Rows are points. A path goes straight from each point to the next, and from the last back to the first. The post is the endless flat space through its rows: a point in 2 columns, a line in 3, a plane in 4, and so on, so that a path can go around it. How many times does the path go around the post? Going back the other way cancels.

Post:
[[ 0.01 -0.21  0.47]
 [-0.08  0.32 -0.31]]
Path (9 x 3):
[[-0.56  0.38 -0.28]
 [-0.07  0.06  0.50]
 [ 0.50  0.20  0.33]
 [ 0.36 -0.28  0.09]
 [-0.09 -0.14  0.00]
 [-0.58 -0.39  0.18]
 [-0.10 -0.16 -0.17]
 [ 0.02 -0.08 -0.22]
 [-0.56 -0.51  0.15]]
Times around: 1

Post:
[[ 0.23 -0.17  0.33  0.22  0.31 -0.05 -0.15 -0.21]
 [-0.21 -0.15 -0.19 -0.24 -0.59 -0.28  0.56  0.69]
 [ 0.11 -0.07 -0.37  0.28 -0.33  0.35  0.34 -0.36]
 [ 0.26 -0.02 -0.50 -0.06  0.38  0.22 -0.04 -0.68]
 [ 0.21 -0.17  0.30 -0.15  0.58  0.24  0.03  0.49]
 [-0.12 -0.27  0.15 -0.04 -0.08 -0.03 -0.28  0.60]
 [-0.36  0.31 -0.42  0.69 -0.22 -0.08  0.24  0.45]]
Path (28 x 8):
[[ 0.39 -0.11 -0.36  0.25  0.18  0.26  0.13  0.23]
 [-0.22 -0.52 -0.15 -0.08  0.15 -0.15  0.16  0.76]
 [-0.18 -0.31 -0.62  0.21 -0.32 -0.03 -0.01  0.49]
 [ 0.41 -0.11 -0.47  0.13  0.18  0.03 -0.26  0.01]
 [ 0.61 -0.06  0.58  0.31 -0.25  0.15  0.31 -0.15]
 [-0.15  0.28 -0.28  0.17 -0.05  0.08  0.19  0.37]
 [-0.39  0.20 -0.33  0.00  0.26 -0.09  0.41  0.34]
 [-0.14 -0.38 -0.38 -0.19  0.17  0.24  0.07 -0.09]
 [ 0.07 -0.16  0.03  0.43  0.36  0.46  0.26  0.46]
 [ 0.16  0.00 -0.30  0.40 -0.15  0.14  0.10  0.46]
 [ 0.00  0.16 -0.59  0.36 -0.38  0.34 -0.43 -0.01]
 [ 0.12  0.10  0.07  0.56 -0.03  0.17 -0.06  0.19]
 [ 0.21 -0.14 -0.13 -0.04  0.06 -0.28  0.74  0.57]
 [-0.09 -0.26 -0.07  0.22 -0.12 -0.36  0.39  0.18]
 [-0.33  0.01 -0.47  0.12  0.40  0.42  0.42 -0.20]
 [-0.24  0.24 -0.48 -0.03  0.27  0.49  0.29 -0.04]
 [-0.40  0.00 -0.26  0.26  0.16  0.30 -0.11  0.11]
 [ 0.03 -0.30 -0.15  0.05  0.48  0.64 -0.43  0.20]
 [ 0.32 -0.30  0.08  0.46  0.55 -0.27 -0.26 -0.22]
 [ 0.21 -0.07  0.06  0.40  0.06  0.46  0.13  0.35]
 [ 0.15 -0.30 -0.28  0.09 -0.37  0.16  0.11  0.60]
 [ 0.08 -0.47  0.13  0.01 -0.02 -0.52  0.13  0.52]
 [ 0.14  0.24 -0.77  0.30  0.39  0.20  0.01 -0.15]
 [ 0.14 -0.17 -0.21 -0.19 -0.16  0.15 -0.29 -0.11]
 [-0.26  0.52 -0.28  0.02 -0.17  0.16  0.16  0.66]
 [-0.02 -0.28  0.36 -0.29 -0.08  0.31  0.13  0.30]
 [ 0.01 -0.37  0.09 -0.25 -0.53  0.03 -0.17  0.08]
 [ 0.32  0.35 -1.01 -0.23  0.27  0.46 -0.31  0.16]]
Times around: 1

Post (10 x 11):
[[ 0.20 -0.01  0.05  0.60  0.18  0.14 -0.33  0.34 -0.32 -0.26 -0.31]
 [ 0.02  0.08  0.10  0.29  0.01  0.53  0.01  0.50  0.10  0.14  0.02]
 [-0.07 -0.15 -0.67 -0.07  0.18 -0.14  0.23 -0.37  0.36  0.03 -0.08]
 [ 0.31  0.00 -0.25  0.51  0.47 -0.47  0.17 -0.45 -0.09  0.55 -0.69]
 [ 0.16 -0.21  0.04 -0.44  0.01  0.40 -0.20  0.45 -0.29  0.22 -0.16]
 [ 0.22  0.02 -0.27  0.44  0.23 -0.62 -0.02 -0.41  0.08  0.37  0.05]
 [ 0.06 -0.14  0.44 -0.36 -0.18  0.25  0.19  0.09 -0.14  0.16 -0.36]
 [ 0.37 -0.13  0.42  0.19  0.40  0.61 -0.33  0.00 -0.24  0.08 -0.29]
 [-0.33 -0.44 -0.38 -0.28 -0.16  0.06 -0.16 -0.18  0.59  0.30 -0.18]
 [-0.28 -0.61 -0.54  0.12 -0.09  0.02  0.24 -0.27  0.06  0.30  0.17]]
Path:
[[-0.42  0.62  0.36  0.45  0.08  0.64  0.76  0.11  0.92  0.04 -0.08]
 [-0.11  0.08 -0.25  0.51  0.01 -0.39  0.01 -0.38  0.32  0.19 -0.12]
 [ 0.40  0.25 -0.57  0.19  0.42  0.35  0.14  0.05 -0.20 -0.07  0.07]
 [ 0.27  0.06  0.06  0.20 -0.20  0.13  0.20 -0.07 -0.16  0.49 -0.36]
 [-0.10 -0.15 -0.14  0.54 -0.07  0.06 -0.06 -0.08 -0.07  0.22  0.55]
 [-0.04  0.13  0.47  0.13  0.30  0.14 -0.17  0.28 -0.07  0.44 -0.12]
 [ 0.10 -0.17  0.40  0.17  0.33  0.24  0.59  0.28 -0.08  0.47 -0.36]
 [ 0.24 -0.21 -0.52  0.02  0.16  0.23  0.24  0.49  0.00  0.50  0.01]
 [ 0.47 -0.30  0.00  0.35 -0.13  0.30 -0.06  0.42 -0.21  0.14  0.11]
 [-0.12 -0.66  0.04  0.02 -0.24 -0.08  0.14  0.13 -0.16  0.37  0.07]
 [ 0.27 -0.35  0.21  0.08  0.25  0.02  0.20  0.50 -0.05  0.74 -0.20]
 [ 0.07 -0.23 -0.43  0.50 -0.16 -0.25 -0.13 -0.05  0.20 -0.03  0.04]
 [-0.07 -0.27 -0.33  0.62 -0.39  0.06 -0.27  0.56 -0.72 -0.66  0.31]
 [-0.02 -0.22 -0.06  0.02  0.20  0.64  0.36 -0.13 -0.21  0.37 -0.58]
 [ 0.18  0.46 -0.13 -0.20 -0.26  0.16 -0.01  0.26  0.01 -0.09 -0.69]
 [ 0.15 -0.30 -0.19  0.36 -0.26 -0.17  0.21  0.05  0.28  0.07  0.05]
 [-0.12 -0.60 -0.10  0.08  0.09  0.32 -0.16 -0.11  0.41  0.06  0.32]
 [-0.14 -0.27 -0.04  0.29  0.37  0.38 -0.03  0.01  0.17  0.18 -0.19]
 [-0.21  0.06 -0.26 -0.53  0.04  0.03  0.03 -0.56  0.12  0.28 -0.33]
 [-0.10  0.19 -0.39  0.17 -0.27  0.70  0.09  0.64 -0.45  0.82  0.23]
 [ 0.20 -0.32 -0.45  0.15  0.06 -0.53 -0.19 -0.32 -0.14  0.44 -0.52]
 [ 0.07  0.40 -0.10  0.60 -0.28  0.09 -0.20  0.12 -0.05  0.10 -0.27]
 [-0.46  0.05 -0.26  0.84 -0.14 -0.10 -0.22  0.20 -0.24 -0.19  0.16]]
Times around: 0
